Each point is reached from the start by the listed moves, each made once or not at all, plus a little noise. Is the number of moves made odd or even? Then give how often each move was made.

Moves:
(1): [ 71  -7   4 -12 -11]
(2): [ 6 57  2  8  6]
Start: [  8  27  16  13 -34]
Points:
[ 16  85  18  23 -25] -> odd (0, 1)
[ 88  80  21  11 -42] -> even (1, 1)
[ 81  16  18   4 -42] -> odd (1, 0)

Moves:
(1): [73  0 -4  1  9 -2 13  2 13  4 -7 -4]
(2): [-1 53  0  3 -3 -8  3 -2 -2 -5  1 -1]
(3): [  6   1  68 -10   6  -5  -2 -13  10  -2   6   1]
(4): [ 0 -6  4 48 -6  1  3 -2  0  7  2  5]
(5): [-7 -4 -7 11 82 -6  2 -2 -4 -1 -7 -3]
(6): [-4 12  7  0  0 81 -5  2  7 -3 10 -3]
(7): [ -2  -2   1  -2  -2   0  46 -10  -8  -9   2   6]
(8): [-3  4  4  5  4 -8  9 68 -4  2 -1  6]
(9): [-11   0 -11   4   3  -8  19  -7  76  -7  -2   9]
Start: [ 19  -3 -10   2  -1 -15 -20   2  -4  38  -4  -7]
Points:
[ 19  41  -7  50 -13 -21  27 -11 -17  31   1  10] -> odd (0, 1, 0, 1, 0, 0, 1, 0, 0)
[ 95  48  62  49   8 -36   7  56  15  41   1   5] -> odd (1, 1, 1, 1, 0, 0, 0, 1, 0)
[  7  52 -19  11   3 -39  12  60  66  29  -9   8] -> odd (0, 1, 0, 0, 0, 0, 0, 1, 1)

Moves:
(1): [47 -3  8  1 -2 -3 -2 -5  1 -3  3  0  3 -3  2  6 -8  0  3 -1  4]
(2): [ 4 64 -1  4 -9  1 -2  3 -1  0  3  4  0  0  0 -1 -4  9  1 -2  8]
(3): [-12   0  72  -3   1   0   0   4 -12  -1  -3  -1   5   1  -4   5   1  -6
  -1  -4   1]
(4): [ -4  -5   1  71   6   4   1   3   6  -4  -8  15   3  -1 -10   5  -2   4
   4   6  -2]
(5): [ 2  7  1 -5 43 -2  0  0  9  3  0  3  2  1 -2  4  4  0  3  2  2]
(6): [  8   2  -2  -1   4  71  -5   7  -6 -15   4   4  -9   3   0  -6   8  -1
   0   1   3]
(7): [ 0  2 -1 -1  1  2 45 -2 -4 -2  4 -3  0  5  0  0 -5 -2  0  0 -1]
(8): [ 5 -2 -3 -5  3 -3  2 55 -5 -1  4  4  3  9  1 -8 -3 -6  6  3 -6]
(9): [ -4   1   9  -1 -12   4   5   3  57   3   7  -3   2   2   1  -1   3  -6
   3   5   0]
(10): [  1  -4  -3   3  -8  10   3   0  -8  67 -10   7   2  10  11   8   6   4
   8  -3   4]
(11): [-5 -5  0  6  2 -2 -3 -3 -2  6 66 -2 -2  4 -6 10 -2  5  4 -2  4]
(12): [ 0  0  2 -6 -3 -6  3 -1  0 -5  3 50 -2 -9  2  0 -1  4  3 -6  1]
(13): [-5  1 -6 -4 -2  3  2 -8 -4 -3  3  6 62  3 11  7 -1 -5  0  7 -5]
(14): [ 2  2  1  3  2 -4 -4 -6 -1 -4 -1  7 -1 45  0  1  1 -5  0 -2 -4]
(15): [ -4  -1   6  10   5   0   0   1   3  -6   3  -3 -10  -2  58   8  -6   4
  -3   8  -1]
(16): [-4  0 -3 -3 -4  5  0  6 -1 -7 -6  1 -2  0 -7 43 -2 -1 -2  2  5]
(17): [ 5  1  2  4 -6 -6  6  3 -5 -5  3  3  0 -4  3  3 53 -4 -3  6  6]
(18): [ 2 -3  5 -7 -3 -1 -1  6  4 -5 -2 -6  4  8 -1  5  5 63 -1 -2 -6]
(19): [ 1 -1  3  0 -2  1 -2 -4 -2 -5 -3 -4  0  0  2 -1  5 -2 43 -3 -6]
(20): [-3  0  5 -3 -1 -1 -2 -5 -5  4  2  5 -8  2 -6 -1 -4  4  8 47  1]
Start: [-24 -13  -1   7  -2  10 -20 -31  20  -5  10  -7 -12  -9   0  -6 -11 -24
 -15 -32 -12]
Points:
[-46 -13  85  86  48  85  21 -16  69 -30  76  12 -24  52  29  66 -12 -32
  -4 -18  -4] -> even (0, 0, 1, 1, 1, 1, 1, 0, 1, 0, 1, 0, 0, 1, 1, 1, 0, 0, 0, 0)
[-33 -10  77   4  26  85  35  44  46  32  84  52 -25  11  55  60  46 -32
   5 -20   7] -> even (0, 0, 1, 0, 1, 1, 1, 1, 1, 1, 1, 1, 0, 0, 1, 1, 1, 0, 0, 0)
[-42 -20  79   3 -11  30  25 -18   2  41 -11 -18 -14  13  58  61  -6  35
  28 -33 -13] -> odd (0, 0, 1, 0, 0, 0, 1, 0, 0, 1, 0, 0, 0, 0, 1, 1, 0, 1, 1, 0)
[-34 -21  76  80  -5  92  28 -27 -17  43  61  14 -19  13 -12  18  49 -21
  45  13   0] -> odd (0, 0, 1, 1, 0, 1, 1, 0, 0, 1, 1, 0, 0, 0, 0, 0, 1, 0, 1, 1)
[  9  45  71  68  26  95 -27 -18   8  32  59  21  58  18  -4  81  -7  47
   6 -27   4] -> odd (1, 1, 1, 1, 1, 1, 0, 0, 0, 1, 1, 0, 1, 0, 0, 1, 0, 1, 0, 0)
[ 19 -23  79   9  -6  82  12 -28  -6  40  70  -2  -9  66   3  20  -3  33
  -3 -43  -6] -> even (1, 0, 1, 0, 0, 1, 1, 0, 0, 1, 1, 0, 0, 1, 0, 0, 0, 1, 0, 0)

Moves:
(1): [ 19   0   5   0  12   1  -4  -4  -8  -2  -3 -10   2  -8   2  -4   5  -1
  -4  -2   0   5   4  -7   6  -1]
(2): [ -6  20   1   0  -3   5  -5   2 -11   6 -11 -12   4  13  13  -2   9 -17
   4  19   6   6  -6 -14 -11 -14]
(3): [  3   4  23   9 -12   8   3   2  17   6   4  -5   0  -2   5  10   4  -7
  -3  -4  -2  -5  11  -3   2  -1]
(4): [-11  -1 -17  25  -4  18   7   8   4 -10   6   5  -3  15  -7  10  -4   4
   1   8  -2  13 -14  -3  10   6]
(5): [-17  -1   6  -6  23  -8  21   1  -2 -10  -8   1   7   0   6  -4   9   9
   5   7  -5   2   1  -8  -6   4]
(6): [ -6   0  -5  -6   5  19  -1  -1  -3  -7   4  -5   6 -10   4   4   1  11
   2   8  -1   1  -5   3  -2 -16]
(7): [  1  -6   1 -17  -4   3  25   6  -8   2   1 -17  -1   5  20  -9  -6 -11
  -1   2  -2   2  -3   4   1  13]
(8): [ 10   2   8   1   8   3 -10  26   1   6   2   3  -3   7  -6   3  -4   9
  -8   8  -6 -17 -10   8   6   2]
(9): [ -2  -3  -6   5  -4 -14  -6 -11  18  -3  -8 -21 -11  -3 -13  -3   8  -9
  14   4   4   3   4   6   9  -5]
(10): [ -8  -4  -3  -1   1   7   6  -1   6  29 -10   8 -12   3 -10   4   5  17
   2  -1   3   9   0 -17   4   4]
(11): [  8  17   1 -12  11 -12  -2  -2  11  -1  15  -2 -14 -14  11  -4  -4  -1
  10  -2  -1   8  -3   4  -1  10]
(12): [ 17  -9  -9  -2  -6  10   5   8   8  -1 -17  20  -4   3   0   7  14  -4
  16  -3   5  10   0   8  -7  -2]
(13): [  7  -5 -14   1  -8   4 -12  10  15   1   5  -3  30  14  -2  -6 -12  -6
   1  29   0   5   5  -7  -1   1]
(14): [ 16  -2  21  -5   2   3   2  -9  -7   2   3   1  -5  27  11  -9 -10  -1
   8  -5  -6   3   7   4  -9  -7]
(15): [ -2  -3  -5  16   3  -1 -13  12   8  -2 -21  -4   4  -2  26  -6 -25  -5
  -2  10   7  17 -13   1  -8 -14]
(16): [  8   9  -4 -10   4   2  13   4  -5  -3 -11  -2   4   3  -3  15 -11   4
   8 -10   7   9   3  -4  -2 -12]
(17): [  5 -13  -7   3  -4 -15   2   0  10   8   0  -9  -2  11   6  10  23   3
 -20  -1  -5  -1   6  -7 -14  -6]
(18): [ 25  11   9   5  -6 -18   1   2  -3   7   4  -1  17  11  15 -19  -8  23
  -9   4  13   0 -14  14  11   2]
(19): [  2 -11  -1  -3  -6  -3  -7   3 -14 -10   0   1  -1   0   7   6  -2   5
  12   8   7   4   4  -5   3  -3]
(20): [  9 -17  10   8  -6   0   1 -20  -8   1   3  11  -1  16   3  15  -5 -15
 -21  31   9 -11   9   6  -9   2]
(21): [ -6  -4   0  -5  17   8   1   4   9   0  15   2   5   3   8  -5   2  -6
   0 -12  28 -10  -5  -1   3   0]
(22): [  4  -5  12 -18  -4  -2  -9   4 -12  -3 -10  -1   1   6 -11  -4   6   9
 -18   2   6  28  -8  -1   3   3]
(23): [ -2   6 -12  12  -5  11  10  12  12  -8   1   0 -18   3  -6 -10  -1   6
   0  -5  13  -5  19  -1  -8   8]
(24): [ -4  -1   0   5  12  -8  -1   5 -11  15  -7 -23   9  13  10   0  -1   5
   2  -2  15  12   7  23 -13  27]
Start: [  4   7  -4  23 -10  -1 -12  15  -3   7 -28  -7   3 -23  -8 -19 -15   3
  -3 -23  12   4 -12  -4  -3 -17]
Points:
[ 75  -8 -14  60 -50   6  29  36  75  33 -52 -25 -13  67  48 -13 -44  -1
  -1  33  55  59   1  -2 -27 -15] -> odd (0, 0, 1, 1, 0, 0, 1, 0, 1, 1, 1, 1, 1, 1, 1, 1, 1, 1, 0, 1, 0, 0, 1, 0)
[ -1   8  19  29  28  25   1  20   6  -6 -28 -29 -10  34  11 -32  -6 -11
   3  30  55 -24   2  -1 -32 -48] -> odd (0, 1, 0, 0, 1, 1, 0, 1, 1, 0, 0, 0, 0, 1, 0, 0, 0, 0, 0, 1, 1, 0, 1, 0)
[ 53 -32  45  36  21 -16 -22  44   6  41 -85 -28  16  25  35 -20  -6  31
 -18  27  95  51 -20  22   1   2] -> even (1, 0, 1, 0, 1, 0, 0, 1, 1, 1, 0, 1, 0, 0, 1, 0, 0, 1, 1, 1, 1, 1, 0, 1)
[ 34   8   2  61 -26  27  46  10  32  21 -68 -17 -17  67  15  11  16  25
   5  27  53  38   7 -19 -35 -53] -> even (0, 1, 1, 1, 1, 1, 0, 0, 1, 1, 0, 1, 0, 1, 0, 1, 1, 1, 0, 1, 0, 0, 1, 0)
[ 44 -33  -2  11 -26  17  -3  75  33  22 -16 -16  27  19  28  -1   3 -13
  -5   4  39  -8  -4  -7 -11 -14] -> even (0, 0, 1, 0, 0, 0, 1, 1, 0, 0, 0, 1, 1, 0, 0, 0, 1, 0, 1, 0, 1, 0, 0, 0)
[ 84  12  32   6  25 -13   3  19  -6  68 -41 -48 -11  56  57 -45  -7  -9
  11  19  82  26 -22  33 -11  14] -> odd (1, 1, 0, 0, 0, 0, 1, 1, 1, 1, 1, 1, 0, 1, 0, 0, 0, 1, 0, 1, 1, 0, 0, 1)

Moves:
(1): [ 24   6  18   1 -19  -9  -7   2  -1   9   6  -8 -12   5   0   8   3   4
  -2   2   8  -5   2  -5]
(2): [-12  23   9   3  10  -6  -9   6  -3 -24  12  12   1 -15  18 -28  -2 -15
  11   1   0   8  -8  -3]
(3): [ -5 -17  17  10   8  -7 -15  -3   6  -4   9  -6   8  -1   3  11  -5   2
  14   1 -11   8  13   6]
(4): [ -9   0   0  25  -9  17  -6  11   2  -6  -7  -1   4   3 -10   6  24  -4
  -5   4   5   2  -1 -12]
(5): [ 18   0 -10  -4  26   7  -4   1   2  -9  -1  -5  -8   8   6  -5  -3  -1
   3   0   8  19  -6 -13]
(6): [  1  23   2 -16   7  12  -3   1   5  -1  -5  12  14  10   5  15 -11  14
   4  12   2   0  -7  -5]
(7): [-12   3   6  -6  -2  19  24  -3   0   2  13  -5  -4   8   7  -2  14  -3
  10 -13  -1  11   0   4]
(8): [  1  -2   9   3  14  10  -4  23   9   5  19  -9  10 -18   2  -2  -1   2
 -19 -13  12  -9   1  -1]
(9): [  3   3 -16  -1   6   1  -2   0  15   1  12   2  -2  -3 -15   4  11 -10
  24  11 -14 -15 -18   1]
(10): [-10   5 -17 -12  -4  -1  -9  -8 -11  17   6  -4  -6 -14  -8   0  -4  -8
   1   2  15  10   8  -4]
(11): [ 15  -7  -7  15 -12  12  -6 -11  -9   0  20   5  17  13  14   1  -5   6
 -11  -3 -13  11  20  15]
(12): [  8  18  -7  24   7 -24   3  15  17   4  20  32 -26  19  11   6  -3   4
 -18 -14   2   2  -2  12]
(13): [ 13  10 -11  -5   1 -20   8  16  -4   4 -18   9  17  -5  -3   1  19   0
   4 -11  18  13 -13  22]
(14): [-16  16  -8   9  -9  -9  -2  26  17  -9  -1 -28   1  21  -6 -17  -1  -5
  23   0   1   3  24   5]
(15): [ -5  -7   5 -11  -3  11 -19  -4  28  -2  -7  -8  -5   6  16  -7  -1  -4
  -5   4  -3   1  -7   3]
(16): [  6   2   1  -5   3  -2   8 -19  -6 -26  -5 -11   5   8  -6  24  -1 -15
  -8   9  18 -29   3   3]
(17): [  5 -13  -5  -1   4   3 -22  13 -15  -5   5   2 -12  10   0 -10   0  21
  15   5  18  -7 -13  10]
(18): [-15  -5  -5  -3 -22  -4  14  -1  20 -15  16  -7   9  -5   5   3  -2  24
  -2  11  19  19  -7  -4]
(19): [  0   6 -16   3  -4   3 -11   4  -3   0  -8  -5 -10 -13   9   7  -4   8
  11 -11  -7 -12  -9  -1]
(20): [ 5  0  2  7  4  8 12  6  3  4 -7 -7  1 -3  8  1 -4 -5  3 18 -3 -7 -3  8]
(21): [ -8 -10   3   7  -9  15  -9   1   9  -9   0  -3  -8  -2 -28  -9 -33 -20
   9  -3  11  10  -4   8]
(22): [ -7  -2   5  -5  -9  -5   3  17  -7 -20   2   0  -5  -9 -15  16   6  -1
 -14   7 -22  22   0   3]
(23): [  1  -9  -3 -12  -4   5   8   1   2  -7  -6  12   0 -13  11   4  -8  -1
   6   3  -2  -8  12  -8]
(24): [  3  15  -3  -5  -1   6   1 -15  15  -9  -1  -7 -12 -27 -17 -14  18   5
  -2  -5 -15  -4  15  33]
Start: [ 11  -5 -11  -2  -3 -25  -5 -19   6   6   3 -20  10  -2  -5 -11  13  15
  -6   0  10 -13  -8 -18]
Points:
[-28  10 -39  11 -48  42 -85  -5  28 -38  32 -14  15  -6  16 -33 -27  35
  20  21  60  24 -34 -13] -> even (0, 1, 0, 1, 0, 1, 0, 0, 0, 1, 1, 0, 0, 0, 1, 0, 1, 1, 1, 0, 1, 0, 0, 0)
[  5  34 -85 -19  10  -4 -23   5  35 -37  17 -72   2  16  -6  13  -4  35
  66  60  63 -28 -36 -23] -> even (0, 0, 0, 0, 1, 1, 0, 0, 1, 1, 0, 0, 0, 1, 0, 1, 1, 1, 1, 1, 0, 0, 0, 0)
[ -1  11 -15 -29 -27  70  -3  15  95 -35  42 -55 -11 -58 -34   8  23  12
   0  40  35  31 -26 -12] -> odd (1, 0, 0, 1, 1, 1, 1, 1, 1, 1, 0, 0, 0, 0, 1, 0, 0, 1, 0, 1, 1, 1, 1, 1)
[ 31  38  16  22  15 -47 -37  70  47 -54  32  -7   6  13  12  -7 -33   1
  31  11  82 -38   0  35] -> odd (1, 1, 1, 0, 0, 1, 0, 1, 0, 0, 0, 1, 1, 1, 0, 1, 1, 0, 0, 1, 1, 0, 1, 0)
[ 31  36 -14  33  16 -10 -60  20  50 -42  35  22 -30  -8   6   7 -16  -3
  51   5  15  -8 -36 -39] -> odd (1, 1, 1, 1, 1, 1, 0, 0, 1, 0, 0, 1, 0, 0, 0, 0, 0, 0, 1, 0, 1, 0, 1, 0)
[  0  36  -7   2 -27 -39  16  15  92 -16  65 -17  -3  40  16  18  11  45
  51  14  14   3   7 -13] -> odd (1, 0, 1, 0, 0, 1, 1, 0, 1, 0, 0, 1, 0, 1, 0, 0, 0, 1, 0, 0, 0, 0, 1, 0)
[-18  66 -51  47   9  -9 -69  15  53 -61  32 -30 -33  -9 -41 -15  -4  -9
  77  27  32 -44 -12  37] -> even (0, 1, 1, 1, 0, 1, 0, 0, 1, 1, 0, 1, 0, 1, 0, 1, 1, 0, 1, 1, 1, 0, 0, 1)
